Each row of a before or after table is a point. One or more steps were done to the points. Then noise was added and the rows were shuffled. The steps act on how far a point lies along the listed directions, d1 being the first. What was done? A step turns or swaps two directions, mirrors them in a line or flattens them onto one, adds a multiple of one to another, or multiplies one. Angles are multiples of 10 degrees, from the lower direction toward the higher: turns from -170 to 170, lines from 10 to 170 but not 90. Use the fewest steps. Two steps may share a direction if one is a turn and the other turns, adds or multiplies; they go together, in the order done. Otherwise the lowest direction goes first.
(in the rows, 128 means zero)

Directions:
(1): [154 184 123]
(2): [185 102 127]
(3): [125 124  66]
Before (11 x 3):
[[159 180 142]
 [113 130 163]
 [102  95 138]
 [159 167 166]
 [116  96 160]
 [163 153 150]
 [164 134 187]
 [104  94  98]
 [191 126 147]
 [128 164 101]
 [ 95  74 134]]
After (11 x 3):
[[100 130 131]
 [167 134 247]
 [119 132 186]
 [106 130 142]
 [159 129 175]
 [158 131 210]
 [155 128 164]
 [126 125  80]
 [105 125  63]
 [191 127 169]
 [113 133 196]]
Steps: flatten d1 and d2 onto the line at 70 degrees; multiply d3 by 2

Directions:
(1): [121 105 136  83 110  59]
(2): [171 148 120 184 111  84]
(3): [138  96 112 138 205 109]
Before, 12 rows:
[[114 132 130 105 114 116]
 [128 150 133 124  92 152]
 [138 118 134 136 150 103]
 [139 115 122 138 160 100]
 [122 130 122 116 134 120]
 [154 127 118 161 133  83]
 [128 138 120 145 132 137]
 [123 137 140 120  92 120]
 [126 141 123 150 125 140]
 [114 133 126 123 103 146]
 [134 125 124 164 139 134]
 [129 140 136 125 139 163]]
After, 12 rows:
[[110 148 133 109  92 140]
 [145 100 121 150 206 104]
 [117 180 151 108   8 159]
 [138 109 121 159 159 109]
 [128 135 140 111 123 135]
 [149  88 106 154 238  95]
 [114 167 153 120  33 152]
 [124 142 127 141 108 125]
 [106 152 138 113  50 152]
 [123 128 120 121 145 126]
 [128 133 121 138 130 121]
 [159 116 107 175 180  93]]
Steps: flatten d1 and d2 onto the line at 100 degrees; multiply d3 by 3

Directions:
(1): [130 138 174  86 189  78 131 136  92]
(2): [ 50 124 130 126 108 100  73 163 138]
(3): [165 164  97 180 135  73  84 112 121]
Before:
[[ 86 153 176 127 155  68  97 149 100]
 [147 131 161  69 172  74 132 118  89]
 [ 41 101 156 104 111 124  91 172 134]
 [ 40 135 180  82 156  89  99 158 104]
 [104 107 150  89 157 143 153 120 116]
 [140 109 142  94 122 179 174 118 124]
 [ 61 134 101 156  96 118 100 144 156]
 [ 99 162 176 124 185   7  78 160 108]]
After (8 x 9):
[[145 126 117 135 136 141 141  91 127]
 [205 118 104 119 112 154 172  84 128]
 [ 93 149 157 104 173  80 130 139 107]
 [228 143 162 122 181 128 208  98 116]
 [185 150 165 125 169 132 182  96  97]
 [155 129 182  93 186  94 143 127  85]
 [184 155 162 107 188 120 181  88  88]
 [117 129 109 139  93 146 113 124 136]]
Steps: turn d1 and d2 by -100 degrees; multiply d3 by 0

Directions:
(1): [138 119 186 113  96 142  39 160 154 103 140 112 175 141]
(2): [144  39 130 115 162 136 158 137 173  87  88  84 126 110]
(3): [ 97 134  80  87  74 174 147 177 157 138 114 114 106 187]
(4): [153 127 160  81 126 147 143  33 162 164 134 125 138 174]
Before:
[[176  94 136 111 170 125 201  35 107 146 110 105 125 155]
 [ 69 176 119 134  69 171  79 216 114 175 139 172 152 169]
 [118 143  94  93 155 132 205  54 133 177 145 135 111 173]
 [ 94 229  68 158  89 134 104 192  71 181 155 156 101 113]
 [124 168 124 190 165 103 116 125  50 131 165 168 127  62]
 [108 147 121  95  79 178 102 132 137 151 144 130 154 174]
 [126 110 189 158 145 108  64 165 129  92 139  91 134  68]
 [139 123 136 116 118 144 106 126 163 135 139 134 123 150]
 [175 123 145 129 111 133  69 139 144 108 141 113 147 148]
 [136 116 193 171 163  64  78  88 111 114 144 142 174  94]
 [ 94 110  38 152 130 120 172 198 137 112  84 118  80 105]
 [165  78 157  76  94 182 109 140 160 100  95  72 156 151]]
After (12 x 14):
[[140 165 153 185 169 101  98  98  60 133 172 168 142  64]
 [174 124 127 134 123 128  99 130 136 115 135 118 133 141]
 [ 89 109  44 148 114 127 144 231 145 101  85 113  90 113]
 [ 67 179 106 112  67 184 110 181 125 197 139 171 139 193]
 [103 151 107  84  77 185 122 118 142 164 141 130 144 188]
 [148  81 121  89 100 177 139 159 146 101  89  75 132 140]
 [135 126 126 115 121 144 119 122 161 140 137 137 113 152]
 [144 115 196 183 184  48  91  65  99 118 144 150 172  76]
 [123 141 117  82 138 142 168  65 147 170 149 127 130 185]
 [105 229  87 128  78 152 102 152  92 196 158 151 110 146]
 [176  90 157 119 164 127 167  58 107 127 112 103 141 146]
 [124 114 173 175 164  93  88 157 112  97 137  99 120  50]]
Steps: multiply d1 by 0.4; add -0.5 times d2 to d4; multiply d3 by 1.3

Directions:
(1): [158  90 108 145  69 132 179  90  69 164 148 148 205  95 113 146 162 115
 101 122]
(2): [ 79 103 177  28 150 150 176 125 106 164 167 147  99 122 111 138 155 149
 158 134]
(3): [174  97 209 164 107 110 104 110 100 160 122 137  71 118 138 130 118  56
 178 136]
(4): [130  92 137 153 143 171 160  58 170 106 130  59 111 137 166 191 145 141
 119 178]
Before:
[[173 112 170 191 110  98  90 100 107 121 107  92  87 140 138 143 117  79
  155 139]
 [107 145 128 116 147 151 141 128 143 131 122  85  99 143 143 148 114 157
  136 121]
 [102 143 146  42 135 116 164 177  89 162 148 166 120  91 103 118 131 129
  166 116]
 [118 127  34 139 137 134 151 133 127 110 141 115 219 131 119 140 137 174
   78 122]
 [153 163  81 178  76  60  70 181  69 120  89 192 208 138  82  56 102 105
  116  49]
 [166 200 112 194 140  83  67 197 138  99  84 145  99 136 127 100  74 109
  131  91]
 [157  99 151 183 108 120 107 112 124 105 105 133  97 133 141 132 133  74
  124 142]
 [168 173  67 179  48  82 118 182  44 132 126 193 234  70  72  51 123 125
  101  53]
 [108 100 125 100 100 153 177  82  81 164 170 136 162 113 131 144 172 148
  109 111]
 [167 101 139 136 108 105 108 157  84 157 130 176 128 143 110 103 128  91
  127 108]]
After (10 x 20):
[[139 122 155 147 105 100  97 148 105 121 114 171  93 126 118 105 125  77
  136 119]
 [141  78 178  91 129 135 147 127  90 163 154 161  97 145 110 138 144 104
  139 128]
 [ 93 103 170  20  90 133 213 137  18 189 192 195 168  63  64 103 180 159
  157  95]
 [123 159 104 144 136 139 120 138 149 124 106  89 118 145 140 140 106 155
  118 112]
 [145  96 104 161  89 149 157  57 103 145 149  99 169 119 152 157 162 134
   98 132]
 [ 97 181 169  60 164 103 124 206 106 147 134 184  70 130  98 100 103 142
  172  84]
 [ 65 100 180   8 123 117 168 146  41 179 161 202 145 133  63 100 151 147
  166  77]
 [110 106 149  93 154 164 198  99 143 128 143  81 106 104 151 187 143 146
  151 171]
 [109 126  44 113 129 125 157 148  97 135 151 149 225 127 105 126 136 161
   87 112]
 [165 131 173 162 115  78  72 147  82 134 116 132  86 135 115 108 107  74
  167 110]]
Steps: turn d1 and d3 by 10 degrees; turn d2 and d4 by 90 degrees

Directions:
(1): [142 206 164 103 149 108 134  60 173 109 171 135 180 177  97 196 139 138
  97 109 155 140 104 107 174 139  81 150 106 134 164  99 171 144  31 134
 104 151 121 174 130 111 120 147 108 190 101  88]
(2): [185  95 142 115 132 156  78  47 137 144 110  57 136 155  72 139  49 127
 109 105 138 102 139 133 101 191 149 129  31  80 133 133  96 123 136  90
 133 106  92  56 107 152  96 101 144 138 130 137]
Before (11 x 48):
[[129 119 116 129 131 132 125 129 127 125 113 153 116 119 134 113 148 129
  130 137 139 117 139 142 146 104 131 118 153 132 120 140 149 128 132 112
  133 126 127 147 139 132 138 135 124 105 115 133]
 [ 75 105  93 184  87 112 149 239  78 128 101 169  88  60 211  95 170 140
  172 157  85 145 153 137 105  79 173 112 229 149  83 155  98 133 176 164
  159 130 154 151 147 135 154 138 108  75 152 161]
 [179 117 166 113 145 161 102  57 145 110 115  68 171 156  99 165  68 115
   94 106 147 110 124 138 136 172 128 136  51  96 150 110 125 129 120 118
  150 114 111  87  82 137  99 116 120 154 113 124]
 [139 201 151  98 155  98 127  70 175  89 178 155 175 162 120 183 141 137
  102 112 142 138  99 107 179 133  72 159 103 137 167 112 166 135  51 159
   96 155 127 175 123 121 115 136 105 190 105 117]
 [161  78 119 143 106 159  81  98 114 140  89  74 110 122 104 117  69 130
  130 121 130 100 156 144  85 168 176 109  60  94 115 157  92 132 196  75
  144  94  88  49 117 152 125  82 152 140 123 141]
 [125 227 152 130 149 103 150 123 150  88 169 177 163 160 129 170 180 142
  123 142 145 150  91  96 192 115  78 135 158 146 137  93 177 151  43 163
  103 163 144 215 137 107 159 175 105 166 114  95]
 [171  95 125 133 136 161  86  84  82 130 111  80 113 163  98 143  39 115
  106 105 123 106 143 152  99 165 170 133  83 105 132 125  95 132 157 112
  155  88 103  48  98 146 105 106 153 140 123 162]
 [102  68 106 149 102 130 138 215 114 109 107 152  91  85 165  99 166 122
  147 137 108 145 138 146 107  75 153 100 211 140  94 154 119 107 209 145
  138 141 174 154 136 132 151 119 146  98 136 153]
 [ 73 163 125 129 121 103 174 208 138 113 157 208 111  93 177 128 219 134
  132 149 133 153 107 122 159  68  94 130 249 196 130  94 136 127 106 175
  118 160 150 196 163 127 182 160 121 111 139 129]
 [174 151 139 112 144 119  84  56 162 158 133  72 179 167  91 173  95 134
  114 110 166 111  99 112 144 160 115 139  40 109 136 111 129 134 115 101
  135 108 106  81 122 113  96 109 129 133 113 154]
 [175  85 130 130 103 141 102  91 126 136 102  89 120 166 109 120  80 135
   97 111 154  86 112 135  87 166 135 115  53 100 136 136 122 114 146 110
  141 105 121  89 112 159 114  96 145 143 139 127]]
After, 11 rows:
[[143 167 147 122 115 105 143  99 153 110 147 146 152 182 127 162 146 143
   89 115 168 115  86 115 142 128  85 130 108 140 159 111 177 130  68 144
  118 138 143 175 130 130 132 129 118 182 118  92]
 [120  38 101 145 103 158 111 196  98 151  89 122  62  69 149  64 121 121
  145 145 114 111 146 151  77 126 171 107 166 136  96 132  54 102 223 124
  151 109 116  67 137 172 155 109 160  53 170 184]
 [183  73 121 147 127 169  72 106 100 136  84  68 103 128  95  92  56 128
  139 136 121  98 141 133  89 188 174 106  54  71  96 139  72 121 190 101
  145 101 103  52 106 163 125 112 156  95 153 163]
 [ 95  83 110 147 105 123 147 217 120 104 115 164  97  89 169 107 178 124
  145 140 110 151 134 142 117  67 143 104 222 148 100 150 129 109 194 151
  134 147 179 172 139 127 154 125 141 106 132 146]
 [111 214 146 127 126 101 149 113 158  97 163 168 165 149 133 185 178 144
  116 125 151 146 113 112 174 104  92 134 151 159 152 115 183 158  67 129
  108 149 124 192 145 102 155 138 108 204  88  80]
 [129 205 146 120 152 113 142  96 118  96 172 157 157 184 121 200 128 125
   95 108 140 142 108 125 172 113 102 153 156 158 162  92 170 153  52 155
  125 134 131 163 121 105 128 150 117 192  94 114]
 [181  90 129 110 139 146  72  57 138 123 117  78 131 140  96 126  53 127
  113 108 125  99 134 131 108 186 141 138  29  84 137 146  93 113 157 117
  125 110  97  58 101 161  90  90 139 140 134 165]
 [132 112 114 129 130 136 120 128 125 128 110 147 111 117 133 109 141 128
  132 135 137 115 142 145 142 108 136 116 147 128 120 142 143 127 140 109
  136 123 124 139 138 135 137 131 126 101 118 136]
 [162 180 145 109 148 106  99  59 172 148 150  94 191 173  97 189 119 137
  111 111 170 120  90 105 165 146  96 145  60 124 145 101 150 140  86 113
  127 121 113 112 128 102 103 121 118 147 105 140]
 [162 165 177 107 152 140 127  62 159  97 142 102 189 166 109 189 107 121
   89 106 155 126 108 127 166 150  99 145  84 119 163  95 157 138  74 138
  137 134 125 137  91 120 109 135 105 176 101 102]
 [ 73 111  94 182  88 110 151 240  80 127 103 172  88  61 212  97 173 140
  171 157  85 146 152 135 109  76 170 113 232 150  85 154 100 133 172 165
  158 132 154 156 148 133 156 139 105  75 150 158]]
Steps: swap d1 and d2
